Rows are points. The window is the flat piece filled in between its corners: a triangle in 3 columns, a solid with four corners in 4, and so on. A path goes straight from each point to the next, and from the last back to the first. List the points from which the path goes on through the window.

Window (4 x 4)
[[ 0.44 -0.08  0.15  0.11]
 [-0.42 -0.89  0.14  0.42]
 [ 0.37  0.30 -0.28 -0.07]
 [-0.46  0.01  0.19  0.06]]
Path:
(1): [ 0.19  0.20 -0.14 -0.21]
(2): [0.18 0.40 0.07 0.09]
(3): [ 0.49  0.36 -0.42  0.46]
(4): [ 0.33  0.39  0.21 -0.74]
(5): [ 0.01 -0.29  0.14 -0.36]
(6): [ 0.23 -0.18  0.04  0.50]
(7): [ 0.03 -0.09  0.27  0.49]
(8): [-0.14 -0.13  0.17 -0.11]
Through the window after points: 5

Window (6 x 6)
[[ 0.49 -0.49  0.27  0.38  0.02 -0.65]
 [-0.33 -0.15  0.21 -0.38 -0.20  0.04]
 [ 0.48 -0.33  0.00 -0.46  0.17 -0.54]
 [-0.38  0.04  0.12  0.17  0.22 -0.38]
 [ 0.15  0.00  0.01 -0.23 -0.15  0.13]
 [-0.84 -0.25 -0.13  0.28  0.30 -0.04]]
Path:
(1): [-0.08 -0.30  0.19  0.20  0.28 -0.35]
(2): [-0.04 -0.32 -0.19  0.42 -0.16 -0.38]
(3): [-0.36  0.16 -0.27  0.38 -0.12 -0.53]
(4): [-0.41 -0.30  0.23  0.08  0.21  0.01]
(5): [ 0.49 -0.15  0.66  0.18  0.54 -0.76]
(6): [ 0.22 -0.57 -0.05  0.33 -0.29 -0.40]
(7): [ 0.09 -0.26 -0.26 -0.25 -0.38 -0.60]
(8): [ 0.12 -0.15  0.33 -0.01  0.45  0.16]
(9): [ 0.03 -0.19  0.07 -0.09  0.62  0.02]
(10): [-0.38 -0.03  0.06  0.14 -0.30 -0.62]
(11): [-0.38 -0.17 -0.25 -0.05 -0.38 -0.34]
(12): [-0.12 -0.38  0.18  0.14  0.38 -0.11]
(13): [-0.21 -0.22  0.19 -0.03  0.43 -0.38]
(14): [ 0.01 -0.37 -0.08 -0.04 -0.05 -0.43]
(15): [ 0.32 -0.18 -0.06 -0.05 -0.12 -0.58]
(16): [ 0.48 -0.52  0.47  0.18  0.18 -0.49]
Through the window after points: 5, 7, 9

Window (8 x 8)
[[ 0.07  0.73  0.66  0.75 -0.61  0.86  0.35  0.36]
 [ 0.00 -0.05  0.32  0.45 -0.19 -0.11  0.25  0.36]
 [ 0.00  0.02 -0.56  0.07  0.25 -0.19 -0.50  0.28]
 [ 0.04 -0.53 -0.08  0.15 -0.29  0.60 -0.14  0.09]
 [ 0.16  0.13  0.31  0.23 -0.15 -0.38 -0.41 -0.10]
 [-0.41  0.52 -0.41 -0.10 -0.20 -0.09 -0.27 -0.14]
 [-0.02  0.11  0.21  0.20  0.10  0.41  0.07 -0.13]
 [ 0.31  0.58 -0.20 -0.08 -0.15 -0.46 -0.04 -0.01]]
Path:
(1): [ 0.07  0.27 -0.04 -0.10 -0.15 -0.27 -0.05  0.18]
(2): [ 0.12  0.18 -0.14 -0.49  0.16 -0.36 -0.28  0.31]
(3): [-0.02  0.15 -0.24  0.43 -0.09 -0.12 -0.10 -0.21]
(4): [-0.20 -0.09  0.05  0.86 -0.51  0.51  0.11  0.03]
(5): [ 0.19  0.29  0.32  0.11 -0.27  0.53  0.03  0.26]
(6): [ 0.09  0.27  0.56  0.01 -0.23 -0.26 -0.35  0.49]
(7): [ 0.10 -0.02 -0.22  0.41 -0.06 -0.16 -0.28 -0.59]
(8): [-0.02  0.26 -0.18  0.78 -0.26  0.03  0.62 -0.19]
(9): [ 0.05  0.39  0.06  0.08 -0.14  0.28 -0.27  0.34]
(10): [-0.25  0.14  0.04 -0.12  0.00 -0.05 -0.33  0.38]
(11): [ 0.33 -0.12 -0.75  0.47  0.03  0.16 -0.26 -0.09]
(12): [ 0.30  0.49 -0.49  0.41 -0.25  0.26 -0.23 -0.52]
Through the window after points: 4, 6, 10, 12

Window (9 x 9)
[[-0.28 -0.42 -0.40  0.17  0.27 -0.31  0.02  0.62  0.44]
 [-0.54 -0.11  0.30 -0.45  0.08 -0.26 -0.19 -0.10  0.11]
 [ 0.15 -0.25 -0.10 -0.27 -0.20 -0.17 -0.39 -0.19 -0.32]
 [ 0.55 -0.14  0.19 -0.17 -0.41  0.03 -0.11  0.07  0.11]
 [-0.02  0.17 -0.67  0.03  0.11  0.09 -0.18  0.88 -0.18]
 [-0.10 -0.22  0.69  0.31  0.32  0.07 -0.75 -0.27 -0.35]
 [ 0.13 -0.31 -0.02 -0.01 -0.38  0.41 -0.20 -0.54  0.69]
 [ 0.09  0.29  0.07 -0.34 -0.30 -0.18  0.31 -0.81 -0.01]
 [-0.39  0.15 -0.35  0.10 -0.50  0.21  0.48 -0.04 -0.40]]
Path:
(1): [-0.56 -0.15 -0.20  0.37 -0.26 -0.48 -0.70 -0.20  0.26]
(2): [-0.38  0.07 -0.17  0.32 -0.52 -0.16 -0.04 -0.17 -0.04]
(3): [ 0.36 -0.11 -0.22 -1.04  0.22  0.05  0.28  0.08  0.06]
(4): [-0.15 -0.03  0.06 -0.08  0.59  0.74 -0.22 -0.51  0.17]
(5): [-0.19 -0.20 -0.12  0.01 -0.78 -0.61 -0.08  0.18 -0.21]
(6): [-0.17  0.27 -0.44  0.00 -0.42 -0.14 -0.50  0.47  0.30]
(7): [-0.15 -0.34 -0.02 -0.06  0.09  0.18  0.42 -0.21 -0.27]
(8): [ 0.35 -0.30  0.04  0.07  0.40  0.19  0.24  0.09 -0.07]
(9): [-0.19  0.17  0.22 -0.12 -0.67  0.05 -0.49 -0.53 -0.06]
(10): [-0.26 -0.16  0.07  0.02 -0.30 -0.19 -0.16 -0.03 -0.06]
(11): [ 0.03 -0.19 -0.08 -0.10  0.24  0.26  0.25 -0.21  0.22]
(12): [ 0.27 -0.17  0.15 -0.30  0.10  0.26 -0.01  0.29 -0.26]
Through the window after points: 6

Window (11 x 11)
[[-0.13  0.55  0.41 -0.04 -0.32  0.56  0.79 -0.51  0.17  0.09  0.12]
 [ 0.06  0.01  0.07 -0.53  0.21 -0.09 -0.03 -0.02 -0.21  0.35 -0.06]
 [-0.52 -0.40 -0.21  0.11  0.65  0.51 -0.04  0.11 -0.07 -0.81  0.37]
 [ 0.13  0.55 -0.21  0.17 -0.35 -0.09 -0.08 -0.05  0.07  0.08  0.21]
 [ 0.55 -0.77  0.34  0.48  0.28  0.10 -0.33  0.22  0.74  0.39  0.03]
 [-0.01  0.14 -0.31  0.29 -0.44  0.07  0.43  0.00 -0.13  0.58  0.10]
 [ 0.60 -0.65  0.28  0.12 -0.23 -0.08  0.24  0.27  0.41  0.10 -0.14]
 [ 0.02 -0.17  0.33  0.26  0.00  0.27 -0.21 -0.14 -0.21 -0.20  0.78]
 [-0.44  0.01  0.15 -0.10 -0.56 -0.25  0.24  0.22 -0.11  0.60 -0.37]
 [-0.39 -0.60 -0.34 -0.18  0.00 -0.23 -0.02 -0.19  0.10 -0.24  0.19]
 [-0.26  0.03 -0.51 -0.52 -0.14  0.06  0.54  0.25  0.65 -0.25  0.55]]
Path:
(1): [ 0.04 -0.10 -0.21  0.07 -0.68  0.53 -0.11 -0.11  0.21 -0.01  0.09]
(2): [ 0.07 -0.23 -0.49 -0.48 -0.08  0.51 -0.02  0.05  0.18 -0.07  0.34]
(3): [-0.26 -0.17 -0.02  0.08  0.13 -0.09  0.34  0.19  0.46 -0.20  0.31]
(4): [ 0.05 -0.15  0.22  0.02  0.01 -0.29  0.40 -0.29  0.13  0.10  0.05]
(5): [ 0.26 -0.45 -0.43 -0.25 -0.36  0.57 -0.42  0.80  0.20  0.09  0.09]
(6): [-0.04 -0.26 -0.54 -0.27 -0.41  0.34  0.04  0.06  0.45  0.10  0.11]
(7): [ 0.20 -0.33  0.41  0.25  0.34 -0.41 -0.07  0.26 -0.06  0.06  0.20]
(8): [ 0.12 -0.30  0.30  0.02  0.43 -0.18  0.04  0.05  0.07  0.22  0.25]
Through the window after points: 2, 4, 8

Window (12 x 12)
[[ 0.23 -0.20  0.25 -0.14 -0.85  0.02 -0.38  0.19  0.20 -0.06 -1.02 -0.33]
 [ 0.35  0.49  0.00 -0.05  0.14 -0.13  0.60 -0.19 -0.29 -0.05  0.26 -0.04]
 [ 0.46 -0.60 -0.29  0.13 -0.79  0.58 -0.35 -0.32 -0.55 -0.28 -0.02 -0.30]
 [-0.05  0.38  0.01 -0.24  0.79  0.34  0.02 -0.11 -0.13  0.19 -0.16 -0.24]
 [ 0.68 -0.04  0.20  0.06  0.05  0.22  0.00  0.17  0.28  0.26 -0.15 -0.46]
 [ 0.22 -0.62 -0.02 -0.26 -0.39 -0.43 -0.68  0.30 -0.05 -0.10  0.35  0.19]
 [-0.02 -0.14 -0.28 -0.07 -0.03  0.26 -0.59 -0.37  0.11 -0.54  0.46 -0.19]
 [ 0.27  0.66 -0.16 -0.09 -0.38  0.30 -0.07  0.13 -0.35  0.23  0.28  0.15]
 [ 0.13 -0.35  0.18  0.38 -0.07 -0.79 -0.15  0.23  0.53  0.70 -0.48  0.19]
 [-0.08  0.66  0.84 -0.01 -0.20  0.79  0.05  0.16 -0.21  0.26 -0.31  0.37]
 [-0.31 -0.23 -0.05 -0.46 -0.27  0.25  0.39  0.09  0.40  0.14 -0.01 -0.43]
 [ 0.06  0.53  0.25  0.36 -0.15 -0.08 -0.07  0.46 -0.46  0.09  0.22  0.00]]
Path:
(1): [ 0.36 -0.14  0.11  0.03 -0.10  0.07 -0.05  0.33  0.30 -0.07 -0.40  0.21]
(2): [ 0.29 -0.22 -0.10  0.04 -0.31  0.19 -0.10  0.30  0.10 -0.08 -0.32 -0.08]
(3): [ 0.34 -0.17  0.27  0.01 -0.64  0.07 -0.37 -0.47 -0.27  0.19 -0.21 -0.42]
(4): [ 0.06  0.60  0.60 -0.36 -0.31 -0.01 -0.19 -0.20  0.08 -0.03  0.05 -0.57]
(5): [ 0.26 -0.14 -0.32  0.28  0.00  0.30  0.06  0.16 -0.13  0.05 -0.27  0.11]
(6): [ 0.05  0.17 -0.13  0.38 -0.09  0.16  0.13  0.51  0.19 -0.26 -0.01  0.16]
(7): [ 0.19  0.24  0.30 -0.34  0.23 -0.01  0.02 -0.36 -0.25  0.45 -0.14 -0.19]
(8): [ 0.12  0.01  0.39  0.08 -0.51 -0.12 -0.21 -0.17  0.05  0.10 -0.30 -0.42]
(9): [ 0.38 -0.25 -0.32 -0.37  0.08  0.68 -0.24  0.39  0.14 -0.07 -0.15  0.41]
(10): [ 0.02 -0.31 -0.44 -0.15  0.03  0.12 -0.18  0.26 -0.18 -0.29 -0.78  0.04]
(11): [ 0.23  0.05  0.48  0.04 -0.26  0.24 -0.06 -0.23  0.01  0.26  0.43 -0.27]
(12): [ 0.24  0.33  0.24  0.02 -0.28 -0.04  0.15 -0.14 -0.35  0.82  0.09 -0.75]
Through the window after points: 2, 6

Window (14 x 14)
[[-0.22  0.02  0.15  0.73 -0.36  0.00 -0.15 -0.23 -0.47 -0.21 -0.35  0.28
  -0.24  0.38]
 [-0.84 -0.80  0.26  0.73 -0.46  0.96 -0.09  0.84  0.17  0.12  0.29  0.09
  -0.56 -0.01]
 [-0.13 -0.11  0.13 -0.33 -0.08 -0.37  0.32  0.19  0.10 -0.30  0.01 -0.15
  -0.12 -0.43]
 [-0.04 -0.68 -0.77  0.16 -0.23 -0.10 -0.09 -0.38  0.32 -0.08 -0.85 -0.92
   0.48 -0.10]
 [ 0.30 -0.31  0.05  0.40  0.28  0.24  0.24  0.14  0.17 -0.37 -0.67 -0.07
   0.18  0.46]
 [ 0.33  0.03 -0.27 -0.41  0.06  0.24  0.10 -0.14 -0.09 -0.47  0.35 -0.43
   0.19  0.07]
 [-0.14  0.06 -0.30 -0.06 -0.22 -0.30  0.00 -0.21 -0.25  0.52 -0.04  0.05
   0.55 -0.04]
 [ 0.26 -0.65  0.17 -0.10  0.11 -0.24  0.18 -0.02  0.07 -0.29  0.22  0.40
  -0.31  0.10]
 [-0.10 -0.09 -0.07 -0.11  0.20  0.47 -0.15 -0.12  0.38 -0.30  0.19  0.27
  -0.15 -0.02]
 [ 0.38 -0.44  0.00  0.28 -0.01  0.49 -0.02 -0.12  0.20 -0.09 -0.06 -0.21
  -0.58 -0.45]
 [ 0.12 -0.44  0.05  0.58 -0.34  0.02 -0.42  0.02 -0.47 -0.26  0.00  0.62
   0.50 -0.23]
 [ 0.14 -0.04 -0.07  0.16 -0.48 -0.19  0.53 -0.05  0.05 -0.31  0.21  0.36
  -0.15 -0.18]
 [ 0.32  0.10 -0.04  0.15 -0.27 -0.62  0.04  0.26  0.24 -0.19  0.29  0.23
  -0.65 -0.14]
 [ 0.03 -0.40  0.16 -0.31 -0.48 -0.13 -0.12  0.17  0.12  0.14 -0.79  0.32
   0.28  0.50]]
Path:
(1): [-0.08 -0.40 -0.26 -0.09  0.06 -0.09  0.29  0.02 -0.14 -0.42 -0.14  0.32
 -0.03 -0.19]
(2): [ 0.28  0.15  0.64  0.31 -0.33  0.37 -0.44  0.09  0.37  0.33  0.29  0.11
 -0.13  0.46]
(3): [ 0.18 -0.43  0.57  0.29 -0.31  0.04  0.57 -0.05  0.15 -0.29  0.25 -0.19
  0.68 -0.02]
(4): [-0.06 -0.12 -0.42  0.18  0.00  0.02 -0.25  0.04 -0.11 -0.18 -0.25  0.19
 -0.43 -0.11]
(5): [ 0.40 -0.42 -0.46 -0.35 -0.19  0.01  0.05  0.46 -0.26  0.24 -0.56  0.27
 -0.15 -0.62]
(6): [-0.40 -0.01  0.30  0.35 -0.11 -0.20  0.08 -0.55  0.30 -0.46  0.46 -0.38
  0.30  0.55]
(7): [-0.44 -0.05  0.63  0.52 -0.27  0.10  0.03  0.12  0.35  0.10  0.58 -0.37
 -0.35  0.36]
(8): [ 0.03 -0.59 -0.55  0.08 -0.24  0.26 -0.05  0.24 -0.26 -0.04 -0.48  0.45
  0.21 -0.33]
(9): [ 0.21 -0.44 -0.26  0.19  0.15 -0.01  0.17 -0.07 -0.15 -0.33 -0.35  0.23
 -0.71 -0.40]
(10): [ 0.10 -0.23  0.41  0.26 -0.59  0.40 -0.29  0.08  0.37 -0.08  0.33 -0.16
  0.77  0.37]
(11): [ 0.12 -0.20  0.04  0.37 -0.12  0.00  0.04 -0.37  0.51 -0.06 -0.48 -0.68
  0.50  0.15]
(12): [ 0.16 -0.38 -0.43 -0.16 -0.05 -0.10  0.03  0.04 -0.29 -0.34 -0.14  0.41
 -0.31 -0.13]
(13): [-0.03 -0.20 -0.10 -0.06  0.19  0.26 -0.21 -0.03 -0.15 -0.11 -0.08  0.19
 -0.32  0.09]
(14): [ 0.05 -0.17  0.02  0.16 -0.23  0.23  0.11 -0.08  0.56 -0.38  0.22  0.12
  0.13 -0.21]
(15): [ 0.30 -0.10  0.60  0.00 -0.78  0.14 -0.23 -0.32  0.03 -0.24 -0.12 -0.02
  0.50  0.12]
(16): [ 0.01 -0.32 -0.48  0.21  0.21  0.05 -0.01  0.17 -0.27 -0.25  0.15  0.18
  0.00 -0.14]
Through the window after points: 5, 7, 13, 15

Window (14 x 14)
[[-0.26  0.06  0.03  0.08  0.01  0.23  0.03  0.40 -0.09 -0.47  0.21 -0.68
   0.54  0.05]
 [ 0.03 -0.74 -0.02 -0.07  0.01 -0.19  0.17 -0.68 -0.34  0.50  0.10  0.72
   0.32 -0.17]
 [-0.21  0.90  0.09  0.22  0.16  0.33  0.39 -0.15 -0.22 -0.16 -0.27  0.18
  -0.41  0.02]
 [-0.28  0.02  0.48  0.37 -0.02 -0.35 -0.04  0.34 -0.05 -0.10  0.03 -0.83
  -0.31  0.18]
 [-0.20  0.23  0.15  0.32 -0.18  0.22  0.18  0.20  0.80  0.00  0.64 -0.77
   0.18 -0.21]
 [-0.79 -0.61 -0.15  0.19 -0.09  0.17 -0.10 -0.27  0.11  0.26 -0.17  0.61
   0.04  0.07]
 [ 0.17  0.35  0.04  0.12 -0.02 -0.03 -0.19  0.80  0.36 -0.23  0.57 -0.30
   0.00  0.36]
 [-0.44  0.62 -0.24 -0.01 -0.04  0.37  0.26 -0.34 -0.60 -0.02  0.47 -0.11
  -0.61  0.49]
 [-0.26 -0.51 -0.47  0.11 -0.46  0.01  0.45 -0.12 -0.43  0.86 -0.31  0.53
   0.19  0.02]
 [-0.33 -0.65 -0.38  0.10 -0.31 -0.27  0.55 -0.03 -0.18 -0.10  0.18  0.53
  -0.09 -0.34]
 [-0.19 -0.49 -0.71 -0.21  0.24 -0.04  0.23 -0.44 -0.03  0.33 -0.37  0.21
  -0.22 -0.06]
 [ 0.04  0.22 -0.28  0.67 -0.41 -0.30 -0.23  0.03  0.33 -0.39  0.38 -0.48
   0.37  0.16]
 [-0.44  0.49 -0.09  0.49  0.29 -0.23 -0.30  0.55  0.13 -0.02  0.57 -0.63
   0.19 -0.35]
 [-0.56 -0.36 -0.25  0.29  0.40 -0.22  0.74 -0.31  0.00  0.38 -0.05  0.40
   0.21  0.37]]
Path:
(1): [-0.02 -0.24 -0.10  0.75  0.26 -0.01  0.02 -0.13  0.04  0.25  0.12 -0.12
  0.00  0.00]
(2): [-0.25 -0.01 -0.08  0.40  0.08  0.25 -0.03  0.15 -0.21  0.03  0.14 -0.18
 -0.14  0.11]
(3): [-0.11  0.18 -0.02 -0.10 -0.26 -0.25  0.21 -0.15  0.08  0.00  0.13  0.06
  0.02 -0.07]
(4): [-0.24  0.06 -0.26  0.08 -0.31 -0.50 -0.12 -0.03  0.28  0.01 -0.10 -0.17
  0.50  0.45]
(5): [-0.09  0.04 -0.19  0.47 -0.06  0.06  0.12  0.00  0.00 -0.11  0.40 -0.15
 -0.03 -0.02]
(6): [ 0.02 -0.53 -0.17  0.73 -0.15  0.37  0.40  0.61 -0.30 -0.04  0.55 -0.02
  0.14  0.09]
(7): [-0.27 -0.09 -0.09 -0.10 -0.06 -0.29 -0.05 -0.26  0.23  0.16  0.16 -0.08
  0.22 -0.07]
(8): [-0.44  0.23 -0.13 -0.07 -0.17  0.10  0.19  0.30  0.13 -0.18  0.18 -0.28
  0.04  0.12]
Through the window after points: 4

Window (14 x 14)
[[-0.02  0.57  0.07 -0.38  0.12  0.39 -0.03 -0.59 -0.31  0.12  0.34  0.29
   0.12 -0.06]
 [-0.32  0.18  0.00 -0.30  0.66 -0.25 -0.15  0.20 -0.66 -0.03  0.64  0.35
  -0.18  0.03]
 [ 0.35 -0.16  0.26  0.25 -0.47 -0.14  0.08  0.23 -0.03 -0.34  0.33  0.42
   0.12 -0.32]
 [ 0.03  0.52  0.01 -0.32 -0.05 -0.35  0.32  0.14 -0.67 -0.10 -0.51  0.15
  -0.41 -0.18]
 [-0.62 -0.07  0.33  0.35 -0.25  0.20  0.28 -0.05 -0.24  0.50 -0.38 -1.13
  -0.30  0.12]
 [ 0.26 -0.41  0.28 -0.22  0.19  0.03 -0.31  0.10 -0.16 -0.39  0.06  0.03
   0.51  0.17]
 [ 0.15  0.44 -0.30 -0.14 -0.36 -0.02  0.32  0.10 -0.31  0.11 -0.67 -0.41
  -0.12 -1.01]
 [ 0.03  0.24  0.49  0.28  0.20  0.01  0.38 -0.28 -0.10  0.09 -0.09 -0.12
  -0.24 -0.48]
 [ 0.06  0.06 -0.32  0.02  0.05 -0.88 -0.71  0.10 -0.10  0.03 -0.16 -0.46
   0.51  0.27]
 [-0.03  0.28  0.22  0.07 -0.04  0.34 -0.41  0.21 -0.02 -1.13 -0.40  0.48
  -0.15 -0.27]
 [-0.08 -0.62 -0.31  0.51  0.26 -0.54  0.13  0.33 -0.07  0.24  0.20  0.43
   0.55  0.25]
 [-0.16  0.15  0.00  0.13  0.21  0.21 -0.41 -0.70 -0.76 -0.31 -0.07 -0.09
  -0.31 -0.09]
 [-0.07 -0.73 -0.52  0.27  0.05 -0.88 -0.22 -0.23  0.43  0.02 -0.09 -0.31
  -0.61  0.10]
 [-0.25  0.01  0.29  0.11  0.21  0.22 -0.50 -0.01 -0.50  0.19 -0.33  0.25
  -0.47 -0.09]]
Path:
(1): [-0.47 -0.05 -0.09  0.01 -0.06 -0.22  0.17 -0.14 -0.44 -0.22 -0.31  0.32
  0.23 -0.27]
(2): [-0.58 -0.01  0.02 -0.11  0.15 -0.31 -0.21 -0.17 -0.29 -0.34 -0.28  0.27
 -0.15 -0.57]
(3): [ 0.56  0.19  0.05  0.27 -0.10  0.27 -0.05 -0.25 -0.59 -0.01  0.18 -0.22
 -0.15  0.29]
(4): [ 0.65  0.30  0.12 -0.04  0.08  0.77  0.14  0.10 -0.37  0.06  0.01 -0.39
  0.11  0.24]
(5): [-0.56 -0.17  0.07 -0.15  0.00 -0.93 -0.43 -0.08 -0.13 -0.45 -0.26  0.31
 -0.12 -0.51]
(6): [-0.41 -0.20  0.19 -0.02  0.21 -0.33  0.05 -0.10 -0.22 -0.02 -0.04 -0.11
 -0.15 -0.11]
(7): [ 0.15 -0.09 -0.08  0.36 -0.15 -0.11 -0.27  0.18 -0.15  0.01 -0.27 -0.26
 -0.16  0.01]
(8): [ 0.63  0.49 -0.34  0.73 -0.21  0.12  0.29 -0.03 -0.48 -0.18  0.64  0.30
 -0.61  0.08]
(9): [-0.60 -0.44  0.22 -0.53  0.25 -0.52 -0.40 -0.08  0.08 -0.04 -0.58 -0.40
  0.42 -0.21]
(10): [-0.55  0.00  0.19 -0.04 -0.35 -0.49 -0.22 -0.01 -0.25 -0.08 -0.41 -0.12
  0.10 -0.04]
(11): [ 0.33  0.16  0.09  0.24  0.42  0.87  0.14 -0.09 -0.16 -0.15  0.13 -0.27
 -0.43 -0.07]
(12): [ 0.61  0.01 -0.47  0.32  0.13  0.23 -0.18  0.35 -0.19 -0.26  0.00  0.13
 -0.35  0.07]
(13): [-0.31  0.07  0.12 -0.23  0.03 -0.27 -0.02 -0.06 -0.41  0.01 -0.07 -0.09
  0.02 -0.21]
(14): [-0.33 -0.15  0.23  0.01  0.03 -0.18 -0.21 -0.03 -0.12 -0.14 -0.17  0.15
  0.00 -0.07]
(15): [ 0.42  0.05 -0.17  0.26 -0.05 -0.13 -0.08  0.18 -0.31 -0.33 -0.09 -0.17
 -0.32 -0.21]
(16): [ 0.42 -0.02 -0.01  0.26  0.31 -0.13 -0.38  0.05 -0.18  0.10  0.16 -0.19
 -0.44  0.24]
Through the window after points: 2, 10, 16
